Each row is a point. The window is the flat piece filled in between its corners: a triangle in 3 columns, a solid with four corners in 4, and so on. A path goes straight from each point to the next, and from the last back to the first. After which points does the path pass through the window?

Window:
[[ 31  30   1]
 [-29 -36 -17]
 [-23 -39   8]]
Path:
(1): [-6 13  8]
(2): [-40   1   4]
(3): [ -8 -65   8]
(4): [  8 -41 -15]
(5): [-31   2  30]
(6): [-40  -5  18]
(7): [ 32 -11  -7]
(8): [ -8 -71 -16]
(9): [-32  -6  24]
(10): [  2  56 -10]
(11): [46  0  9]
(12): [ 16 -20 -27]
Through the window after points: 2, 4, 6, 8, 10, 12

Window (4 x 4):
[[ 22 -28 -19 -52]
 [  2 -10   3 -18]
 [-37 -52  35   9]
 [  8  -5 -37  32]]
Path:
(1): [ 39 -40  20 -27]
(2): [ 38 -11  29  -8]
(3): [  1 -27 -36 -11]
(4): [-43 -33   1  18]
(5): [ -3 -23  18  25]
(6): [ 51  -9   6 -10]
(7): [ -9 -18 -42 -34]
(8): [-50 -15   0 -23]
Through the window after points: none

Window (8 x 8):
[[ 34  -7 -27  32  -8 -11  20  -9]
 [ 31 -31  48 -45  15 -14 -13  47]
 [ 26  -2  -3 -51  39  -7 -31  55]
 [ 27  56  10  42 -16 -18  32  -8]
 [ -6  28 -10  53 -29 -21 -12 -36]
 [-13   3 -29 -25  17 -23  15 -62]
 [ 55  33  -3  25 -23 -11  -8 -42]
 [ 21 -17  22 -49  18  44 -13  43]]
Path:
(1): [ 24   5  23  28  39 -15 -17  13]
(2): [  7  33  -8 -16 -40  -6   7 -12]
(3): [ 12  32 -11   0 -13 -27  16 -18]
(4): [ 27 -16  13  33  42  32  14 -24]
(5): [ 16 -22  26  -9  38  51   1  24]
(6): [ 26   5   6 -44  -7   5 -12  25]
(7): [ 20  -8 -18 -45 -40 -36 -19  24]
(8): [ 30  -2  25 -21  49   4 -17  34]
Through the window after points: 3, 5, 7

Window (9 x 9):
[[  3  36 -23 -38 -38  11 -25  -7 -40]
 [-22  13   0 -21  13  15   3 -12  41]
 [-22  -6 -24  -3  19 -43  17  -8  30]
 [-22 -60   6   5  35  -2   1  73 -42]
 [ 59 -23   2  46   1  34  49 -17  22]
 [ 32 -27 -20  -1  51 -28 -51  11  73]
 [ 13  57   2 -15 -40 -49  56  -4  41]
 [  9 -20 -16 -37 -40  21 -12  -8   4]
 [ 12 -27  30  17  15 -35 -35   2  -2]]
Path:
(1): [ -3 -27 -15 -31  32   0  -6  20  -9]
(2): [ 21  -3  -9 -53 -11  -8  25  -3  -4]
(3): [-16  -1  -2  46 -35   5 -26  15  27]
(4): [-15  -6 -22  13 -12 -12  22   4  27]
(5): [ 28  -3   9 -53  39 -24  -6  22  -3]
(6): [ 17  10  -4 -31 -12 -29  29   3  21]
(7): [-21  35  -3  25 -46  15   2 -17  36]
(8): [-40  32 -39  45 -20 -44 -23   8   9]
(9): [ 34  -2  12 -38   7  16  22  -8   4]
(10): [ 27 -12 -10 -35  24   2  24 -29   1]
(11): [-27  16  -3  33 -32  -4  13  47  42]
(12): [-41 -18  28  48 -27 -35 -16  64 -16]
Through the window after points: 2, 6

Window, 12 rows:
[[ 11  -4  -5   9 -24 -23 -37  22 -38 -45  62 -55]
 [-44  19  23  39 -16   3 -29  24 -38  -3  -8 -19]
 [-28 -14  -7 -13 -14 -19 -16  42 -24   3 -42  20]
 [-41   7 -20  46  41  36   6   2  23 -53  11   3]
 [ 54  47 -20  39   7 -22 -38  15  -7 -48  -2 -12]
 [-14 -18  66  -1  11  -8  50  -8  -4   2 -18  37]
 [ 41  -1  59  23  -8  34   8 -10  64 -27  45 -31]
 [  7   7 -21   3  34 -10   4  -4   1  60  31  13]
 [ 10 -10  43 -14 -41  30   6 -60  11  34  38 -15]
 [  0 -17   9  30 -22 -24  21 -14  18  21  47  24]
 [-46  63  32 -28  11  26  -5 -38  56   3  21 -27]
 [-19  37  -7  -8 -17  38 -40  20 -13 -18  56  -3]]
Path:
(1): [  9  27 -26   8 -37  21  47  22  11   7  43 -23]
(2): [ -3 -11  31  12  33  -3 -31 -22  18 -12   8  13]
(3): [ 10   2  32  19  11  17 -22 -25  25 -18  35 -10]
(4): [-10  27   4   0 -45  10  59  23  -9  28  30  -8]
(5): [-12   8  24   6 -39   1  19   7 -13   6   3 -31]
(6): [ -3  13  12  15  29 -10 -70   9 -15 -24  47  20]
(7): [-41 -19  39  13  26   0 -40 -48  30 -12  42  -1]
(8): [ -8  41   7  -2 -14  27  17   2  15  -1  10 -16]
(9): [ 24  34   2  15 -16  37  36  16  12 -12  14  -8]
(10): [-14  13  29  13  18 -23 -63 -37  18 -15  39 -24]
(11): [-38 -24  41  16  -2 -15 -54   6  40 -24  26  -8]
(12): [ 20  47 -21  22 -24  40  49  -8 -38  -9  21  -2]
Through the window after points: 7

Window:
[[-31  21  13 -30 -43 -49   2  -9  -9   1 -22 -32 -27 -59]
 [ -6  21 -33  14  67  10 -18   8 -37   9  62  24  30  52]
 [  8 -18 -42  22 -13  19  18 -14 -10  -7  -5  35 -13 -10]
 [ 25 -31  14  20  24 -14 -42  -4   9  64  19  30  13  28]
 [ 10  22  62  28 -61  21 -24 -45 -13 -22   7   4 -16  -1]
 [ 57  27 -38 -25 -11  19 -14 -41 -17 -34   6   5 -90   3]
 [  0 -10   6   4  43 -20  29   9  -8 -12   9  30 -38  58]
 [ 44  27 -15  41  57   5  14  -7 -27 -13  -8 -40  20  42]
 [-13  23  19 -59 -70 -43 -33  41  15 -31 -68   8  19 -44]
 [ -4 -21  -8  14  33  31 -46  18 -37  -5 -13  15 -49  -7]
 [-13  55  10 -21 -13   3  12  29  58 -16 -19 -21 -17 -37]
 [-45  58  42 -33 -44 -41 -45 -33  29 -11 -95  30  15 -80]
 [ -1 -32 -32  -7  51  -2  -2 -15  25 -47  30 -29  -6  35]
 [ 17  -3  36 -72 -30  53  44 -49  -4 -10 -12 -27 -32   2]]
Path:
(1): [ 30   4  29 -22  -3 -18  12 -12   8 -30  -3   4 -26 -77]
(2): [ 31   0  17  -6  38  -9  18  12 -28 -18  22  26 -15  -9]
(3): [  4   6 -16   5  -1   7 -13  -7   3 -10  -6 -27  -6  27]
(4): [-19  37 -36 -13 -55 -20 -26 -12  -6  38 -16 -23 -29  34]
(5): [ 27 -19  48   4  46   8 -13  -5  -1 -25   8  32  -2 -15]
(6): [ 24  13  18   1  15   0 -17 -11 -13  -5  -3   8  -4 -16]
(7): [-46   8   1 -43 -42  -9 -23  -6  24   1 -20  -8 -55  51]
(8): [-29   9  11  -2 -17   2 -29 -16  -1  -6 -20 -12  -5  23]
(9): [ 38  10   7  -1  15  21   9 -13  -4 -16   2  26 -19 -11]
(10): [ 39  12  37 -14   3 -23   5  10   5   1  17   8 -25 -39]
(11): [-51  40 -25 -23 -36  43  -6 -22  11 -17 -61 -21 -14  15]
(12): [-17  -2 -14   3 -11   4  10 -15  -3  12 -24 -11 -12  32]
(13): [ 48  25  22 -11  27   6 -14   9 -18 -42  39  -1 -24 -22]
(14): [ 42  -2   0 -25   5 -21  15  -6 -13 -18  -9  35   3 -40]
(15): [-17  17  -5   0 -15  12 -34 -15   6   3 -11 -12 -17   4]
(16): [-34  25  -4 -14 -33  -2  -5 -11  -8  10 -22 -25 -13  20]
Through the window after points: 16
